Each row of a before or after table is a point. One or more steps were done to the points. Then noise was added and the rows were shuffled. The steps act on how far a point lies along the listed directions, d1 being the first. Write out the steps. A step turns or swaps two directions, mirrors them in a line or flattens them onto one, adds a multiple of one to another, or multiplies one. Angles are multiples of 10 degrees, from the lower direction toward the higher: turns from -170 to 170, lines from 10 to 170 but not 90. Use the fewest steps. Two steps may share a direction if one is a turn and the other turns, adds or multiplies; they go together, in the order done. Otherwise the lowest direction goes first.

Directions:
(1): [-0.54 -0.08 -0.40]
(2): [ 0.27  0.43 -0.45]
(3): [-0.31  0.52  0.31]
Before (8 x 3):
[[-0.55 -0.31 -0.50]
 [-0.90 -0.07 -0.60]
 [ 0.27 -0.09 -0.06]
 [ 0.40 -0.29 -0.03]
 [ 0.33  0.12 -0.12]
 [ 0.59 -0.10 -0.34]
 [ 0.39 -0.23 -0.06]
 [-0.34  0.34  0.73]]
After (8 x 3):
[[-0.01 -0.31 -0.35]
 [-0.65  0.31  0.49]
 [ 0.00  0.07 -0.36]
 [ 0.69 -0.14  0.41]
 [ 0.18 -0.18 -0.66]
 [-0.03 -0.40 -0.32]
 [ 0.01 -0.12 -0.26]
 [ 0.83  0.24  0.71]]
Steps: multiply d1 by -1

Directions:
(1): [-0.65 -0.45 -0.32  0.09  0.40 -0.26 -0.53 -0.29 -0.27]
(2): [-0.14 -0.15 -0.30 -0.11 -1.00  0.09 -0.14  0.06 -0.48]
(3): [ 0.53 -0.81  0.12 -0.12  0.01 -0.29  0.40 -0.39 -0.20]
Before (12 x 9):
[[-0.53 -0.38 -0.34 -0.09 -0.45  0.30 -0.14 -0.23 -0.41]
 [-0.18 -0.40  0.16  0.50  0.74 -0.31 -0.07 -0.17  0.20]
 [-0.34  0.20 -0.21  0.14  0.15  0.10 -0.28  0.05  0.03]
 [-0.01  0.48  0.13  0.09  0.95  0.13  0.24  0.20  0.37]
 [ 0.64 -0.21  0.45 -0.11  0.06 -0.01  0.71 -0.03  0.23]
 [-0.20  0.72 -0.27  0.16 -0.79  0.15 -0.09  0.44 -0.12]
 [-0.83  0.32 -0.22  0.11  0.26  0.10 -0.58  0.02 -0.20]
 [ 0.55  0.32  0.38 -0.25  0.06  0.01  0.61  0.25  0.18]
 [-0.69 -0.41 -0.64  0.08 -0.82  0.07 -0.76  0.07 -0.81]
 [ 0.11  0.97 -0.20  0.19  0.27  0.70  0.32  0.36  0.72]
 [ 0.17  0.05  0.07 -0.30 -0.36  0.15  0.13 -0.12 -0.36]
 [-0.56 -0.76 -0.34  0.36  0.19 -0.26 -0.59 -0.49 -0.24]]
After:
[[ 0.73  0.11  0.05  0.10  0.64  0.33  0.82 -0.10  0.65]
 [-0.09  0.91  0.12  0.31  0.41  0.06  0.06  0.38  0.48]
 [-0.07  0.45  0.07 -0.26 -0.20  0.30 -0.05  0.06 -0.21]
 [-1.01  0.57 -0.40  0.34  0.40  0.22 -0.99  0.31  0.04]
 [-0.72 -0.53 -0.42  0.36  0.09 -0.10 -0.78 -0.32 -0.21]
 [ 0.57 -0.51  0.15 -0.11  0.55 -0.16  0.68 -0.19 -0.04]
 [-0.43 -0.01  0.02  0.09  0.97 -0.09 -0.26 -0.23  0.04]
 [-0.10 -0.05 -0.05  0.14  0.48 -0.08 -0.07 -0.12  0.11]
 [-0.77  0.18 -0.23  0.05  0.10  0.44 -0.34 -0.03  0.00]
 [ 0.59  0.11  0.26 -0.32 -0.34  0.05  0.61  0.24 -0.03]
 [ 0.42 -0.21  0.14 -0.13 -0.81  0.14  0.53  0.10 -0.14]
 [ 0.01 -0.84  0.02  0.36  0.00 -0.36 -0.02 -0.27 -0.23]]
Steps: turn d2 and d3 by -80 degrees

Directions:
(1): [-0.04 -0.61  0.01  0.65 -0.30  0.06 -0.24 -0.09 -0.76 -0.74 -0.02 -0.19
 -0.18  0.13]
(2): [-0.15  0.41  0.05 -0.30  0.53 -0.20 -0.34 -0.62 -0.09 -0.67  0.16 -0.24
  0.27 -0.68]
(3): [-0.97 -0.13  0.52 -0.16 -0.04 -0.53  0.49  0.19 -0.02 -0.06 -0.05 -0.46
  0.27  0.27]
(4): [ 0.33 -0.04  0.41  0.17  0.41 -0.43  0.14  0.49  0.07 -0.31  0.95  0.48
 -0.09  0.10]
Before (12 x 14):
[[-0.09  0.04  0.24  0.12  0.16 -0.04  0.38  0.25  0.41  0.37 -0.12  0.35
  -0.01  0.30]
 [-0.21 -0.45  0.41  0.31 -0.09 -0.78 -0.12  0.28 -0.36 -1.12  0.83 -0.06
   0.10  0.15]
 [-0.03  0.09  0.93  0.17  0.50 -0.52 -0.02  0.06 -0.08 -1.08  1.19  0.48
   0.12 -0.49]
 [-0.05 -0.10 -0.20 -0.16 -0.21  0.28  0.22  0.40  0.19  0.54 -0.34 -0.01
  -0.18  0.29]
 [ 0.20 -0.08  0.31  0.20  0.29 -0.42 -0.25  0.04 -0.44 -0.79  0.72  0.00
  -0.33  0.04]
 [ 0.61  0.34 -0.43 -0.29  0.65  0.47 -0.55 -0.20  0.17  0.41  0.00  0.49
  -0.04 -0.33]
 [ 0.48  0.11 -0.30 -0.01  0.08  0.34  0.03  0.19  0.21  0.75 -0.03  0.26
  -0.29  0.11]
 [ 0.40  0.03  0.15  0.30  0.24 -0.40 -0.45 -0.36 -0.67 -1.24  1.04 -0.06
   0.03 -0.54]
 [-0.40 -0.21  0.44  0.39  0.19 -0.57  0.00  0.08 -0.30 -1.23  0.51 -0.12
   0.06 -0.14]
 [ 0.48 -0.06 -0.05  0.23 -0.18  0.26 -0.05  0.15  0.17  0.31 -0.15  0.52
  -0.07  0.06]
 [ 0.56  0.03 -0.11 -0.01 -0.18  0.17  0.14  0.53  0.41  0.87  0.20  0.40
  -0.16  0.19]
 [-0.06  0.43 -0.17 -0.66  0.31  0.17 -0.14 -0.20  0.06  0.52 -0.01  0.32
   0.00 -0.18]]
After (12 x 14):
[[-0.24 -0.04  0.16 -0.19 -0.31 -0.09  0.46  0.56  0.39  0.92 -0.09 -0.05
   0.09  0.37]
 [-0.77  0.13  0.50 -0.47  0.73 -0.49  0.29  0.25  0.16  0.22  0.23 -0.05
   0.35  0.12]
 [-0.71 -0.03  0.01 -0.02 -0.31 -0.23 -0.29 -0.84 -0.76 -0.88 -0.20 -0.98
   0.34 -0.47]
 [-0.31 -0.01  0.27 -0.10  0.13 -0.22  0.49  0.48  0.19  0.63  0.14 -0.03
  -0.06  0.37]
 [ 0.02  0.09 -0.03  0.08  0.01  0.26  0.21  0.03  0.39  0.51 -0.45  0.30
  -0.06  0.19]
 [-0.26  0.38  0.13 -0.65  0.45 -0.17  0.06  0.03  0.06  0.39  0.30  0.33
   0.04 -0.06]
 [-0.30 -0.17  0.39  0.11 -0.20 -0.21  0.36  0.33  0.16  0.25 -0.13  0.16
   0.16  0.27]
 [-0.79  0.17 -0.01 -0.24 -0.46  0.43 -0.32 -1.04 -0.22 -0.36 -0.98 -0.62
   0.30 -0.72]
 [-0.17 -0.31 -0.58  0.13 -0.75  0.25 -0.64 -0.64 -0.47 -0.57 -0.73 -0.58
   0.06 -0.17]
 [-0.15 -0.09 -0.44  0.27 -0.28  0.33 -0.51 -0.66 -0.38 -0.79 -0.66 -0.42
  -0.02 -0.43]
 [-0.47 -0.06 -0.09 -0.04 -0.25  0.01 -0.31 -0.53 -0.54 -0.39 -0.52 -0.76
  -0.14 -0.03]
 [ 0.21 -0.08 -0.06 -0.07  0.01  0.12  0.23  0.62  0.22  0.38  0.12  0.28
  -0.25  0.33]]
Steps: turn d3 and d4 by -160 degrees

Directions:
(1): [ 0.32 -0.26  0.79 -0.01  0.55 -0.08 -0.42 -0.01  0.25 -0.14 -0.62  0.00
  0.15  0.32  1.03 -0.07 -0.24  0.06  0.04  0.54 -0.03 -0.18 -0.12  0.15
 -0.20 -0.34 -0.48 -0.82  0.33  0.11  0.66  0.03]
(2): [ 0.87  0.29  0.11  0.29 -0.54  0.09  0.34 -0.02 -0.22  0.45  0.35  1.29
  0.15 -0.51  0.07 -0.33  0.26 -0.13  0.07 -0.07 -0.13  0.01  0.10  0.33
 -0.17 -0.35 -0.24 -0.69 -0.08 -0.12 -0.29  0.41]
(3): [-0.60 -0.20  0.03  0.32 -0.21 -0.79 -0.33  0.56 -0.09  0.03  0.35  0.02
 -0.22  0.16 -0.58 -0.05  0.00  0.51 -0.07  0.12 -0.95 -0.08  0.03  0.03
  0.08  0.27 -0.29 -0.64  0.93  0.29 -0.28  0.19]
(4): [-0.07 -0.37  0.10  0.60 -0.26 -0.32 -0.22 -0.87  0.14 -0.29  0.26  0.35
  0.48  0.83 -0.06 -0.10  0.09  0.07  0.37 -0.16  0.11 -0.67  0.59 -0.52
 -0.16  0.28  0.70 -0.24 -0.43  0.33  0.15  0.19]
Before (8 x 32):
[[ 0.30 -0.27  0.29  0.51  0.09 -0.28 -0.22 -0.61  0.29  0.03  0.30  0.64
   0.55 -0.11  0.16  0.11 -0.25  0.03  0.16 -0.11  0.25 -0.53  0.44  0.14
  -0.61  0.26  0.27 -0.36 -0.53  0.39  0.15  0.05]
 [-0.37  0.04 -0.36  0.05 -0.46 -0.54  0.20  0.14 -0.14 -0.11  0.37  0.27
  -0.10 -0.05 -0.16  0.14 -0.09  0.22  0.19 -0.31 -0.40 -0.15  0.27  0.09
   0.08  0.04  0.30  0.13  0.44  0.10 -0.45  0.16]
 [ 0.88  0.47 -0.28 -0.11 -0.90  0.31  0.61  0.06 -0.09  0.56  0.49  1.37
  -0.12 -0.88 -0.42 -0.01  0.34  0.10 -0.02 -0.28 -0.07  0.20 -0.17  0.47
  -0.12 -0.23  0.09  0.25 -0.29 -0.47 -0.36  0.38]
 [ 0.50  0.24 -0.31 -0.10 -0.31  0.24  0.54  0.22 -0.46  0.58  0.71  1.04
  -0.05 -0.80 -0.50 -0.08  0.26 -0.14  0.31 -0.24 -0.23  0.05  0.05  0.19
  -0.07 -0.39 -0.26 -0.26  0.17 -0.40 -0.33  0.29]
 [ 0.07  0.35  0.15 -0.31  0.08 -0.14 -0.22  0.67 -0.23  0.27  0.06  0.24
  -0.33 -0.19 -0.14 -0.04 -0.04  0.22 -0.06  0.41 -0.28  0.51 -0.01  0.42
  -0.06  0.08 -0.79 -0.44  0.71 -0.14 -0.01  0.18]
 [ 0.68  0.12 -0.31  0.19 -0.45  0.33  0.59 -0.04 -0.29  0.44  0.64  0.96
   0.23 -0.81 -0.24 -0.05  0.33 -0.48 -0.03 -0.36  0.27  0.31 -0.17  0.18
  -0.08 -0.16  0.05 -0.04 -0.41 -0.16 -0.71  0.39]
 [-0.60 -0.03 -0.23 -0.55  0.45  0.44 -0.02 -0.23  0.40 -0.42 -0.19 -0.96
   0.10  0.21 -0.04  0.32 -0.07 -0.23  0.02 -0.04  0.59 -0.06  0.12 -0.27
  -0.01  0.02  0.46  1.09 -0.47  0.18  0.20 -0.51]
 [-0.63 -0.11 -0.34 -0.15  0.33  0.12 -0.25 -0.71 -0.07 -0.32 -0.23 -0.77
   0.10  0.58 -0.47  0.16 -0.07  0.07  0.12 -0.10  0.93 -0.44  0.15 -0.63
   0.42  0.07  0.73  1.64 -0.84  0.15  0.20 -0.43]]
After (8 x 32):
[[ 0.10  0.21 -0.40 -0.24 -0.30  0.11  0.46 -0.30 -0.08 -0.14  0.12  0.25
   0.08 -0.15  0.29  0.16 -0.11 -0.18  0.22 -0.45  0.36 -0.11  0.22  0.09
   0.04 -0.15  0.52  0.66 -0.23 -0.08 -0.24  0.00]
 [ 0.13 -0.29  0.28  0.58  0.06 -0.47 -0.29 -0.50  0.28  0.07  0.40  0.65
   0.49 -0.07 -0.01  0.09 -0.31  0.14  0.09 -0.09  0.08 -0.58  0.51  0.13
  -0.58  0.36  0.24 -0.47 -0.34  0.47  0.10  0.09]
 [ 0.61  0.35 -0.23  0.03 -0.98 -0.06  0.50  0.20 -0.13  0.57  0.61  1.37
  -0.20 -0.80 -0.66  0.00  0.36  0.30 -0.07 -0.24 -0.44  0.18 -0.19  0.48
  -0.08 -0.15  0.00  0.03  0.07 -0.34 -0.47  0.45]
 [ 0.41  0.04 -0.27  0.32 -0.53 -0.04  0.41  0.29 -0.33  0.44  0.88  0.96
   0.11 -0.75 -0.50 -0.11  0.33 -0.20 -0.06 -0.25 -0.21  0.23 -0.10  0.16
  -0.08  0.01 -0.12 -0.37  0.05 -0.01 -0.89  0.50]
 [ 0.62  0.49  0.11 -0.60  0.19  0.51  0.06  0.20 -0.15  0.25 -0.28  0.24
  -0.15 -0.33  0.33 -0.01 -0.04 -0.26 -0.01  0.32  0.52  0.59 -0.02  0.45
  -0.15 -0.15 -0.46  0.09 -0.12 -0.36  0.22  0.02]
 [ 0.61  0.26 -0.31 -0.14 -0.27  0.33  0.58  0.13 -0.43  0.56  0.68  1.10
   0.03 -0.78 -0.44 -0.08  0.24 -0.19  0.35 -0.21 -0.09  0.06  0.03  0.20
  -0.11 -0.42 -0.24 -0.17  0.03 -0.43 -0.28  0.29]
 [-1.31 -0.36 -0.26  0.27  0.05 -0.80 -0.62 -0.10 -0.15 -0.27  0.12 -0.74
  -0.21  0.76 -1.15  0.11 -0.12  0.66  0.04  0.05 -0.13 -0.55  0.12 -0.57
   0.51  0.41  0.39  0.89  0.14  0.49 -0.11 -0.24]
 [-1.22 -0.23 -0.15 -0.20  0.23 -0.40 -0.34  0.37  0.29 -0.38  0.19 -0.91
  -0.13  0.35 -0.61  0.23 -0.11  0.29 -0.05  0.09 -0.39 -0.14  0.08 -0.22
   0.09  0.30  0.15  0.41  0.50  0.44 -0.09 -0.31]]
Steps: multiply d3 by -1
